Each row of a before or after table is a point. One or more steps were done to the points. Then noise was added and the rows were shuffled. The steps act on columns, c1 being the first. Write out the steps. A step turns or swaps two columns, mirrors them in a line or flattens them onto one, adds a multiple of one to another, or multiplies or shifts one. Angles are multiples of 10 degrees, from the lower column toward the higher: turns from -170 to 170, lines from 10 to 170 but not 90. Use the fewest steps. Two steps may share a column if one is a turn and the other turns, adds or multiplies; they go together, in the order done. Otherwise the lowest column goes first.
In the rows, 128 means zero.

Before (11 x 2)
[[103  53]
 [113 165]
 [ 87 119]
 [ 94 154]
 [ 90 158]
 [180 112]
 [150 146]
 [115 161]
 [ 88 162]
 [176 110]
 [133  84]]
After (11 x 2)
[[ 89 145]
 [163 110]
 [159 117]
 [ 82 100]
 [162 138]
 [174 138]
 [146 158]
 [129  94]
 [181 135]
 [ 84 104]
 [ 82 194]]
Steps: turn c1 and c2 by -130 degrees

Before (9 x 8)
[[139 194 144 144 143 165 126 151]
 [163 113 186 131 133 176 149 148]
 [130  97 120 116  74  48 122 110]
 [124 139 114 112 125 165 105 110]
 [157 150 105 136 147 134 167 105]
 [109  97 119  95 121  75 119 141]
 [107 104 249 118 128 114 113 120]
 [121 119 145 129 113 176 184 131]
 [107  95 100 176 141 163 129 155]]
After (9 x 8)
[[121 168  92 149 143 156 115 151]
 [138 124 115 121 122 154 118  99]
 [126 143 155 126 113 164 174 158]
 [130 159 248 122 129 122 120 115]
 [120 165 120 113 119  89 114 134]
 [118  92  93 131 147 130 173 128]
 [160  72 132 135 144 156 114 147]
 [ 92 116 181 131 133 160 137 158]
 [105 151 159 121  75  74 132 112]]
Steps: turn c1 and c2 by -140 degrees; add -0.7 times c5 to c3; multiply c4 by 0.4; multiply c6 by 0.7; turn c7 and c8 by 30 degrees

Before (14 x 12)
[[143 117 128 137 145  97 122 120 126 133 157 164]
 [ 81 137 181 145 150 109 121 126 155 138 147 111]
 [140 121 158 145 133 130 108 124 122 118  87 122]
 [144 128 118 119 144 123  91 119 133 132 128 111]
 [142 117 119  98 110  78  91 110 132 150 104 109]
 [145 159 114 150 152 141 108 135 126 142 130 122]
 [116 128 112 134 139  92 112 111 174 137 149 180]
 [121 127 111 147 109 138 124 190 123 131 152 121]
 [142 119 159 142 131 140 123 113 144 148 132 129]
 [124 247 113 127 136 140 110 110 136 127 146 111]
 [114 117 158 145 112 106  85 128 145 118 152 110]
 [150 115 123  80 130 112 114 163 143 133 120 127]
 [104 126 121  79 134 135 111 113 123 139 144 116]
 [141 142 118 142 141 129 132 110 138 117 134 110]]
After (14 x 12)
[[141 135 139 141 131 138 137 113 109 149 103 112]
 [145 144 118 118 151 141  95 135 109 142 141 130]
 [145 164 111 136 144 122 119 118 135 132 136 122]
 [139 148 113 114 133 131 132 124 115 118  82 141]
 [116 144 178 183 139  91 126 108 102 137 151 144]
 [113 172 131 143 111 105 132 126 103 120 114  88]
 [140 121 111 135 141 129 114 109 110 117 137 117]
 [148 143 124 164 131 115 139 162 167 133 129 135]
 [142 165  99 144 110  77 130 110 156 150 122 141]
 [104 146 123 137 133 135 128 111 175 139 142 110]
 [143 138 173 122 145  98 138 119 120 132 144 125]
 [ 82 133 135 155 150 108 118 127  99 136  93  81]
 [122 126 118 138 137 141   6 109 125 127 150 113]
 [123 132 129 116 109 137 128 190 113 130 153 116]]
Steps: mirror c2 and c7 in the line at 130 degrees; turn c3 and c11 by -60 degrees; turn c3 and c12 by -60 degrees; multiply c9 by 1.3; turn c4 and c9 by -110 degrees

Before (13 x 24)
[[ 93 138 164 193  79 105 162 145 117  66 111 151  62 164 127 163 171 221
  182 116 127 132 122 107]
 [102 136  67 116 144 117 112  66 106 164 109 113  55 129  92 110 171 116
   98 187 115 114 136 145]
 [169  94 175 115 153 166 111  77 124 149 136 141 122  85  93 152 174 177
  108  88 144  94 111 135]
 [164 120 123 126  83 150 149  92  83 162 133 130 102 149 133 178 109 108
  136 186  69  93 126 131]
 [124 172 102 155 173 182 174 152  94 157  83 111 147 175 133  94 165 171
  173 159 159  80  77 105]
 [ 93 120 101 216  69  97 213 156  81 149  91 103 128 121 178 113 161 209
  139 192  76 145 147 113]
 [100  87 114 171 173 134 171  61 122 154 129  81  84  77 194 155 213 169
  173 101  95 142 101  86]
 [115 101 108 143 137 143 124 159  52 135 117  94 147  86 135 131 138 191
  130  97  97  79 142 154]
 [ 78 183 163 157 140 109 130 133 114 147 177  94 100  99 160  86 121 112
   94 115  53 121 171 151]
 [ 95  92 110 185  96 164 225 131 125 146 143 131  57  96 144 111 179 121
  106  90 104 139 144 176]
 [ 88 104 131 111 101 102 194 109 160 137 128 180 140  80 188  86 122 216
  121 116 131 147 119  92]
 [115 112 102 144 157 146 149 102 120 137 142  87 116  93  97 144 138 112
  117 160 153  93  76  87]
 [129 168 145 176 171 136 127 154 139  86 106 107 103 176 136 198 120 156
  170 145 104 119 150 143]]
After (13 x 24)
[[100 135  67 116 145 116 138  65  99 164 108 114  55 131  93 145 170 115
   98 188 117 114 139 145]
 [115 102 107 143 137 143 139 159  29 134 130  92 145  86 136 139 139 192
  129  97  97  79 124 153]
 [131 167 145 176 171 136 142 153 140  86 195 107 102 175 135 162 120 155
  169 145 103 119 119 143]
 [ 92 137 163 194  78 106 113 146 114  65 160 150  60 163 128 152 171 220
  181 117 126 134 101 107]
 [ 95  91 111 186  96 163 103 131 124 146 115 132  57  96 145 111 179 122
  105  90 104 138  36 177]
 [ 92 120 100 215  68  97 110 157  66 150 106 102 129 120 179 162 162 208
  139 191  75 146  45 114]
 [165 122 122 128  84 150 118  91  70 161 178 129 101 150 133 132 110 107
  134 187  70  93 110 130]
 [ 80 183 162 158 140 111 154 132 108 148  94  94 101  98 159  74 122 111
   93 116  54 121 104 150]
 [101  87 114 171 173 133  97  62 121 154 154  81  84  76 194 133 214 168
  173 102  95 142 103  86]
 [170  94 175 115 153 166 122  76 123 149 153 142 122  84  94 124 173 176
  109  88 145  95 152 136]
 [ 87 105 131 112 101 102  98 109 170 137  88 179 139  79 188 122 122 217
  122 117 130 148  75  95]
 [123 173 102 157 173 182  81 151  83 158  87 112 147 175 133 165 164 170
  172 158 159  79 112 105]
 [116 112 103 145 158 145  89 101 118 137 146  87 116  94  98 116 138 112
  117 159 153  93 134  85]]
Steps: turn c7 and c23 by -120 degrees; multiply c7 by 0.7; multiply c9 by 1.3; turn c11 and c16 by -80 degrees

Before (10 x 64)
[[200  58  85 113 114  82 110 116 137 100 154 100 114 130 186  77 150 118
   86 197  92  93 168 110  88 148 143 110 183  96 188 113 107  80 195 161
  141 126 115 121 152 170 142 174 115 185 180 154 169  95  93 158 126 200
  149  85  53  37 173 112 113  58 128 181]
 [168 119  94 125 193 104 151 123 105 141 135 183 123  51  88  90 135 165
  141 115 104 129 123 103 148 146 126 100  65 110 134 164  92 137 145 104
   56 128 114 113 142 117 117 118 114 187 107 158 125 159 124 167 135 127
  122 100 132 142 114 157 194 129 155 114]
 [145 171 150 152  88 149  78 154 168 189  64 102 170 137 144 149 101 126
  139 137 130 142 104 111 179 114  65  68 120 179 133  97 169 174 133  97
  115 172 115 166 134  87 175 107 132 122 134  82  87 153 177 106 185 109
   91 164 110 138 164 170 117 121 116 125]
 [ 95 165 191 130 103 153 129 141 152 192  94  83 118 107 208 116 122  98
  133 139 133 146  89  81 142 106  84  28 115 190 136 116 154 192  74  84
  129 190  92 126 126 106 168 149 137 125 162 104  87 142 187 135 178  43
  106 137 132 145 154 136 107 118 140 135]
 [135 168 155 141 137 147 114 156 165 168 109 134  88 178 121 102  80 108
  138 121 149 202 102  77 173 128 108  82 128 156 138 118 145 119 112 123
  116 156  94 124 134  87 164  82 142  93  78 113 104 145 113 132 209  79
   99 119 121 151 117 168 131 134 132 141]
 [202 130 129  81 128 103 130  55 120 162 110 102 122  97 158 144 175 110
   97 101 189 114 118  90  94 111 189  73  97 146 197 102 164 151 217 194
  137 151  66 164 105 147 164 161 137 196  97 122 136 159  94 128 174 164
  203  82 106  62 142 162  77  63 106 183]
 [213 114 103  95 145  70 119 104  48 128 211 186 185 102 165  81 155 155
  100 172 105  99 210 114  87 127 138 130 133  90 156 168  95  97 180 126
  102 119 153  98 153 139  67 164 103 168 170 130 157  74 123 171 118 166
  155  52  99  77 106 140 146 114 144 189]
 [199  89  87 120 168 118 118 122  96 136 166 149 199  63 139 112 144 155
   75 154 103 121 190 146 101 116 122 135  66  58 142 161 112  93 117 102
   75 101 157  59 155 161  88 141  83 177 174 185 134  47  88 238  86 167
  157  77  98 111 111 123 130  90 167 188]
 [155 165 124 123 170 156 141 145 135 145 114 144 138 142 113  62  64 163
  192  95  96 141 128 121 149 132 145 109  60 134  89 137 121 159 131  92
   75 145  92 145 170 113 129 140 158 120 106 147 106 107 136 152 162 127
  138 103 157 145 125 175 133 119 171 126]
 [126 152 164 118 140 146  46 146 147 199 101 114  91 143 153 123  89 131
  151  73 141 149  96  61 132 124 110  69  99 133 120 128 152 149 109  81
   89 134  80 167 126 108 143 130 148 120 100  68  98 150 159 147 169 108
  120 122 114 159 156 132 143 104 108 103]]
After (10 x 64)
[[200  59  87 113 138  85 105 117 136 101 155 112 109 131 184  71 147 117
   84 193  96  94 174 107 124 146 144 106 184  96 171 141 106  73 195 155
  140 120 116 123 151 170 203 179 116 187 178 151 170  91  89 173 129 139
  152 101  53  37 175 111 104  60 125 183]
 [124 156 160 122 124 146  48 143 148 199 101 116  90 141 150 125  91 129
  147  72 138 149  99  61 102 126 112  75 103 132 127 115 152 150 107  80
   86 134  79 172 131 113 110 123 149 127  96  68  98 151 153 137 176 139
  120 119 120 156 160 131 147 104 109 104]
 [211 118 105  94 121  72 119 102  45 128 208 184 185  96 167  82 156 158
  106 176 103 102 178 116 114 126 135 133 140  88 151 200  97 102 183 122
  103 114 150  92 156 142 163 163 100 169 174 129 162  77 123 175 120  67
  162  74  94  75 105 138 149 112 147 189]
 [146 170 148 152 120 150  81 159 165 188  59 100 166 134 140 152  99 125
  137 139 133 140 122 114 120 115  58  68 122 179 140  81 171 179 134  98
  114 172 118 171 132  89 112 111 129 124 134  83  91 150 181  72 184 179
   87 148 114 137 170 170  83 118 115 129]
 [167 121 102 135 103  99 153 119 100 134 137 187 122  52  91  92 131 164
  136 119  98 135 105 101  82 147 121  94  69 106 149 148  95 134 144 103
   58 129 112 114 144 117 128 116 114 190 111 153 125 165 125 132 135 113
  123 112 134 138 115 158 215 129 158 111]
 [139 165 154 137 128 146 109 153 167 169 112 136  90 176 117 108  75 113
  136 124 151 200 109  76  97 128 109  83 128 158 136  92 151 122 115 129
  115 152  94 127 132  83  74  81 142  89  76 114 107 141 113  95 209 164
   98 119 119 149 115 170 137 133 134 138]
 [206 132 137  85 169 105 129  53 125 163 111 102 117  96 158 141 178 109
  102 102 191 119 135  89 146 114 189  70 114 148 198  87 161 155 213 192
  141 152  64 160 107 144 170 158 137 197  91 121 137 165  93 157 178 167
  199  90 112  63 142 163 105  60 109 181]
 [158 158 125 125 140 155 143 138 139 145 110 142 136 143 108  66  62 162
  190  88  94 137 121 122  96 133 150 110  51 133 105 123 122 160 129 102
   73 146  93 148 171 112 127 142 159 125  99 141 108 109 132 119 165 128
  141 108 157 145 123 179 163 115 168 126]
 [ 93 166 186 131 131 156 122 137 157 195 100  83 118 106 206 119 125 100
  134 142 133 143 102  81 115 105  81  27 118 185 143  96 152 196  75  82
  124 187  96 132 127 109  45 146 138 124 165  99  83 137 184 121 176 158
  110 141 126 146 151 137  99 116 136 136]
 [200  88  89 119 145 121 119 119  97 137 166 150 202  66 140 113 149 155
   76 153 106 118 165 141  48 117 121 130  71  57 155 192 112  98 116 104
   74 106 156  60 155 159 167 138  85 178 177 184 134  48  89 211  84  82
  158  93  97 116 113 119 162  89 168 184]]
Steps: turn c5 and c61 by 60 degrees; turn c23 and c32 by 30 degrees; add -0.3 times c60 to c32; mirror c25 and c52 in the line at 120 degrees; turn c29 and c31 by -10 degrees; swap c43 and c54; multiply c56 by 0.7
